Rows are points. The points of each table are mixes of a few directions, plus a little noise. How many directions does each table use, and how many do they share? Where both have some left over, give the other angles between the two spaces (their principal angles), to ten degrees, smallest first.

First, 5 rows:
[-12.8 23.3 0.8]
[-5.9 31.2 3.3]
[39.0 4.6 8.2]
[-23.2 -10.7 -6.0]
[2.9 -48.1 -6.4]
Second, 7 rows:
[22.9 5.3 40.6]
[19.4 -2.4 -2.0]
[8.0 -6.3 -28.5]
[-34.3 8.6 24.3]
[35.7 -6.6 -13.3]
[-41.4 3.4 -6.2]
[-10.8 -2.0 -14.9]
Directions: first 2, second 2, shared 1; angles 70

First, 10 rows:
[10.4 -16.6 -8.9 -5.4 6.2 -0.5 4.2 -26.0]
[11.8 7.1 -3.8 31.4 -38.7 4.0 5.9 20.8]
[39.6 4.4 3.0 18.9 15.2 -19.8 -10.7 12.8]
[-33.0 -8.2 2.2 -35.0 12.7 8.5 5.6 -16.8]
[14.0 25.2 -8.6 -30.7 -4.4 -15.8 4.0 -7.1]
[-40.1 -19.1 14.1 -55.3 46.5 0.3 2.0 -14.2]
[54.9 -4.4 -4.2 27.5 7.1 -20.0 -6.2 2.1]
[-26.1 6.4 -9.8 16.0 -44.7 25.0 9.3 -1.7]
[-12.3 20.9 -7.0 40.2 -9.2 20.6 -21.5 -7.3]
[-20.1 -15.1 22.9 -7.7 8.9 -1.5 6.5 37.6]
Second (9 x 8):
[31.8 -5.4 -44.4 -3.7 28.5 35.7 12.5 6.1]
[-10.8 31.2 57.3 0.2 -18.1 -11.0 -4.5 -3.0]
[27.2 -6.1 -39.9 -4.3 24.7 31.3 8.8 5.8]
[-31.2 0.8 28.7 30.1 -27.4 -45.6 29.5 -16.2]
[14.1 2.0 -15.0 3.2 11.0 14.2 13.6 0.3]
[8.5 1.7 -1.6 -18.4 7.2 16.3 -24.0 8.3]
[-34.0 -5.9 33.8 -2.6 -26.8 -36.2 -24.6 -3.4]
[2.2 -19.4 -32.0 5.9 7.3 -0.4 9.8 -1.2]
[-7.1 1.0 13.3 -10.6 -6.1 -3.9 -21.0 3.1]
Directions: first 5, second 3, shared 0; angles 50, 70, 70
